Each row is a point. To make a cloud, some directions were put in groups of two or more. Within a group, all points are equally far from the middle, so they leave a hole (a ring in 2 directions, a hollow ball in 3). The other directions are filled evenly. Then the cloud was stretched, turned, moved and blurred a little. Count the holes, and give their numbers of directions, smallest first.
(in the rows, 128 means zero)

Cloud:
[[197 122]
 [101 162]
 [119  98]
 [163 105]
 [ 83 109]
 [119  81]
 [134 121]
 [ 57 141]
 [ 89  85]
 [ 77 149]
 [131  69]
 [ 90 133]
 [192 123]
 [201 128]
 [118 185]]
Holes: 0

Cloud (20 x 3):
[[128  69 162]
 [ 92 160 109]
 [154  89 135]
 [121 123  56]
 [116 102  64]
 [105 153  68]
 [115  62  91]
 [109  75 181]
 [113 178  77]
 [131 126 166]
 [148  80 102]
 [ 77 117  83]
 [ 72 134 106]
 [106 128  62]
 [ 89 103  73]
 [120  56 102]
 [112 150  60]
 [179 126 129]
 [109  89 181]
 [ 74 132  98]]
Holes: 1 (2)

Cloud, 29 rows:
[[129  67 158 106]
 [212 116 120 140]
 [133 115 108  78]
 [171 132 187 126]
 [162 147 177 128]
 [186 120 142 160]
 [135 133  77 127]
 [132  71 181 169]
 [192  71 108 154]
 [161 151  85 163]
 [ 83 145 140 182]
 [182  62  73 119]
 [ 88  98  91 179]
 [210 100 171  82]
 [123  62 160 167]
 [ 84 119 112 166]
 [168 154 100 147]
 [183  82 159 127]
 [ 70 140 166 151]
 [161 108 149 200]
 [185  62  98 107]
 [182 104 157 152]
 [161 156 120 107]
 [201  88 130 139]
 [177 158 143  89]
 [198 118 126 158]
 [134 115  67 126]
 [114  74  81 170]
 [174 137 172 131]]
Holes: 1 (2)

Cloud:
[[155 138 136 195]
 [115  86 161 144]
 [135 137  74  62]
 [108 170 139 178]
 [ 85  84 112 126]
 [122 171  78  75]
 [140 106 160 174]
 [177 191  84 128]
 [105 174  88  79]
 [109 166 117 187]
 [173 171  69 158]
 [197 173 129 126]
 [157 114 134  62]
 [114 138  92  58]
 [133 153  79 188]
 [125 142 166 177]
 [131  91  58 139]
 [152 111 102  59]
 [136  66  87 138]
 [143 153  68 181]
 [120 153 165 175]
 [ 75 164 100 123]
 [204 156 127 136]
 [153 152 115 198]
 [182 100 134 164]
 [129 134 183  98]
 [103 197 111 108]]
Holes: 2 (2, 2)

Cloud (49 x 6):
[[ 87 139  17 155 186 112]
 [128 101  92 220 124 196]
 [ 61 168  96 140 188  98]
 [175  80 100 102 143 122]
 [ 76 125  66 160 111 152]
 [ 61  89 143 125 167 130]
 [113 154 112 147 112  85]
 [159  59 138 160 137 129]
 [ 72 171 119 115 167  99]
 [201  79 156 167 137 106]
 [190  66 145 164 148 118]
 [125 171 147 200  97 116]
 [161 135 109 132 148 192]
 [ 64  89 119 134 171  96]
 [184 105 147 174 173 119]
 [104  82 127 138 217 131]
 [138 104  99 154  51 118]
 [ 89  56  98 153 143 117]
 [ 51 106 107 133 106 163]
 [177 156 144 185 164  95]
 [ 93 165 172  81  96  72]
 [133 163  86 173 137  45]
 [112 137 110 112 168 194]
 [123 108 244 160  97 117]
 [115 172  95 115  82 111]
 [ 99 126 142 173 125  39]
 [123 140  77 129  57  93]
 [199 104 104 154 129  86]
 [139  46 102 144 189 159]
 [ 85 168 156 178 163 177]
 [143  91 107 188  97 147]
 [169  74 125 158 142 129]
 [ 84 123 110 137  85  98]
 [120 157 172  86 106  97]
 [119 108 135 141 115 179]
 [131  94 174 131 140  39]
 [101  68 144 140 114 158]
 [ 87 101 108  52 131 162]
 [125 141  94 106 129 180]
 [ 73 146 135 172 137 180]
 [117  36 132 153 195 146]
 [128 153  35 131 125 165]
 [151 160 166 194 129 110]
 [116 156 164 111 151 132]
 [142 159 121 134 157 143]
 [133 118  99 156  58 103]
 [ 99 120 103 206 120 139]
 [188 167 125 160 191  81]
 [106 185 149 116 115  56]]
Holes: 0

Cloud, 88 rows:
[[108 184  64 131 158 117 163 180]
 [138 191 212  85 118 147 152 134]
 [128 122 121 168 216 177 180 139]
 [100 205 129  96 186  81 135 195]
 [ 65 154 189 153 169 115 151 158]
 [117  54 181 113 181 119 158 109]
 [ 93 115  80  78 164  79 120 125]
 [135 148 182 124 142 144 164  85]
 [143  68  70 141 198  42 156 155]
 [171 108 157 140 132 195  91 136]
 [165 155 147 106  96 118  67 114]
 [ 59 166 124  94 108 124 108 134]
 [ 99 118 123  59 109  59 132 150]
 [ 89 143 121  87 146  81 123 202]
 [110 125 168 110 209 186 148 100]
 [113  87 109 107 112 139 128 175]
 [105 153 134 103 190 187  63 129]
 [141 130  87 167 206 134 170 121]
 [161 140 182 116 109 101 141  86]
 [161 220 155 171 163 163 148 166]
 [120 187 195 147 184 128  89 170]
 [114 150 157 175 153  72 130 170]
 [138  79 130 134  86  74 132 128]
 [147 139 144 119 154 187 164 106]
 [119 199 111 180 165 144 104 138]
 [ 93 144 180  63  91 154 112 170]
 [115 158 204 191 163 134  86 139]
 [154 121 105 111 199 122 148  74]
 [152  75 200 173 198 149 122 135]
 [124 163 212 147 125 106 146 152]
 [156  96  93 166 165  51 128 188]
 [177 160 132 116 192 142  99 182]
 [137 104 118 123  78 148  90  99]
 [117  47  76  99 149 123 166 106]
 [163 106 138 204 171 181  83 170]
 [190 110 143 129 115 154 165 139]
 [121 132 141 162 189 111  90 181]
 [122  97 178 160 125 100 138 164]
 [104 162 107 139  89  53 144 178]
 [121 157 132 103 127 145 180  81]
 [ 97 127 170 137  88 130 128 169]
 [ 71 178 154 112 211 177  85 161]
 [159 111 126  59  84 124 141 151]
 [114 122 128 204 182 134 196 101]
 [147 142 116  10 149 156 145 138]
 [132 169 227 164 131 147  99 150]
 [161 109 153 147 146 222  92 132]
 [186  69 107  95 103 147 111 110]
 [128 131 183  93  89 134 140 158]
 [134 107 115 202 161 111  94 173]
 [115 124 192 190 147 148  72 174]
 [ 67 204 115 106 116 108 153 185]
 [ 58 173 181 161 174 125 101 193]
 [132 109 165 121 164 198 167 111]
 [170  45 110 104 150  43 189 128]
 [134 123 137 113 148  93 206 180]
 [105 143 117 103 104 113  89 180]
 [ 78  76 122 126 156 152 143 164]
 [ 81 147  82  94 107  89 133 105]
 [139 190 160 148  86 126  84 186]
 [166  85 159 186 114 180 101 133]
 [153 111 145  90 209  74 123  95]
 [ 85 121 190 117 127 110 148 151]
 [117 114 210 102 217 187 148 134]
 [162 134 161 207 169 110 148 168]
 [110 153 211  93 110 162 144  97]
 [177 114 157 104 177 101 189 179]
 [ 84 152 137 164 104 126 183 188]
 [125 128 132  78  85 162 119  99]
 [110 162 131 127 164 125 196 130]
 [ 99 167 109 216 158 110 131 200]
 [ 68 172 128 135 158  86 151 120]
 [132 106  59 137 208 139 155 143]
 [130 172 100 170 196 115 136 182]
 [102  97  89 140 136 151  77 115]
 [131 166  73 108  88 132 124 177]
 [145  89 136 126 165  42 149 163]
 [164  55 151 119 137 198 128 102]
 [126 147 121 196 209 184 152 125]
 [144 161 168 107 174 126  61 181]
 [158 119 184 114 183 124  71 117]
 [194  26 147 138 133 132 119 109]
 [186 128  96 158 107 173 121 122]
 [109 160 164 101 127 144  57 209]
 [146 158 156 211 171 138 106 161]
 [140 161 140  40  90 161 101 154]
 [154 180 134 119 172  68 116 120]
 [178 175 122 178 133  69 124 130]]
Holes: 1 (4)

Cloud (87 x 9):
[[129 126 126 119  83  68 137 153  91]
 [117 160 167  89 172  95  66  36 108]
 [ 95 102  89 144 161  60  81 132  48]
 [ 83 199 181 152 146 113  73  81  85]
 [ 48 129  99 163 149 136 132 102 112]
 [132 117 121  95  67 122 164 185 165]
 [102 128  88  95 107  89 149 171 180]
 [142 159 137 129 152 135  41  61  82]
 [ 82 137 187 136 185 138  84 128  85]
 [ 70 111 123 157 175  18  88 121 122]
 [ 99  58 118 145 178 101 170  96  99]
 [128 135 118 166 157 149  83 153 155]
 [ 86 132 222 168 139 105  70 126 137]
 [166 109 156 115 142  85  57  41 105]
 [136 109 155 160  94 203 119 129 170]
 [168 100  85  90  77 125 103 154 153]
 [ 73 123 102 104 132  62 165 156 140]
 [ 80  75 146 140 133  71 122 134  58]
 [109 161 138 164 195 132  70 107 166]
 [ 58 161  86 114 112 101 107 162 175]
 [ 91 141 169 118 179 148 114 106 214]
 [ 91 106 125 157 141 120  42 114 103]
 [113 164 111  42 180 141 112 146 118]
 [182  70 158 104 153  77  63 112 142]
 [164 127 117  93 117  72  65 176 160]
 [118 164 127 181 193 119  87 121 144]
 [ 82  61 108 144 162  94  93 100 179]
 [ 99 116 134 194 133  86 119 160 146]
 [142 150 144  90  73 122 145 145 193]
 [ 99 113 178 126 190 113  53 108 197]
 [113 133 226 115  96 128  62  92 132]
 [126 178 138  76 175 169  87  83 121]
 [ 92 103  63 116 138  78  87 177 150]
 [ 80 106 199 126 151 149 150  81 103]
 [ 96 140  85  95 160 159 106 164 109]
 [ 47 187 130 140 145 104  93  88  93]
 [106 137  67 125 106  88 143 165 118]
 [ 90 106  99 179 164  70  59 100  83]
 [ 73 208 115 146 161  72  93 120 155]
 [ 85 153  72 142 186  96 150 143 157]
 [139  48 137 151 110 159 109 118 153]
 [ 44 132 128 161 162 113 151 121 178]
 [134 145  71 125  85 106 130 139 102]
 [ 41 136 101 100 121  82 124 170 154]
 [152 115 122 160 109 182 113  87 148]
 [137 130 154 160  89 127  54  76 161]
 [108  78 201 132 102  97  60 109 116]
 [110 160 132  93  93 104 155  96 162]
 [ 97 144 207  91 142  97  82  72 136]
 [151  68 120  79 130  64  75 123 154]
 [115 100 101  50 148 111 138  72 114]
 [131 148 145 147 139 134  96 196 151]
 [152  60 148  58 156 133 129 128 171]
 [101 202 125 104 185  80  54 113 160]
 [ 85  73 151  67 181 109 119  83 107]
 [163  94 169  95 168  77 113 151 151]
 [115  53 145 128 153  71  49 133 108]
 [ 88 212 137  77 162 133 146 103  79]
 [120  91 191 116 180  61 116  99  46]
 [102 104 190 112 193  60 105 150  91]
 [173 118 158  79 150 126  68  53 110]
 [112 159  98  96  92  91 154 144  87]
 [ 78 196 172 156 159 101  70 148 118]
 [139 124 162 164 130  67 133 155 108]
 [141 132 183 109  99 115 149 176  84]
 [101 169 106 138 177 123 158 149  82]
 [152  74 152  83  80 168 116 109  98]
 [110 184 152  84 199  80  63  58 136]
 [176 125 145  54 146  82  69 133 148]
 [110 161 132 134 199 146  60 111 129]
 [122 193 114 130 147 113  87  79 201]
 [145 125 178 116 102 124 157  84  51]
 [ 93 111  72 126 144  59 154 154 147]
 [202  79 102 128 139 113 114  90 116]
 [ 76 143 147 128 167 145 134 111 220]
 [ 95 166  69 126 192  89 131 111 188]
 [149 186 163 158 149  94  69 142  90]
 [ 40 125 151 138 183 116 169 116 133]
 [ 95 168 104 140 142  75 117 178 163]
 [ 52 115  83 101 153 111  77 137 177]
 [ 45 136 144 126 190  97 171 129 140]
 [ 45 112  81 128 172  68 164 129 104]
 [157 135 164  95 134 158  71  66  82]
 [ 62 156 116 121 107 122 105 169  70]
 [ 87 181 123 104 104 111 130 188 184]
 [134  68  90  65 127  98 148 114 112]
 [121  96 133 176 189 103  58 111 160]]
Holes: 2 (4, 4)
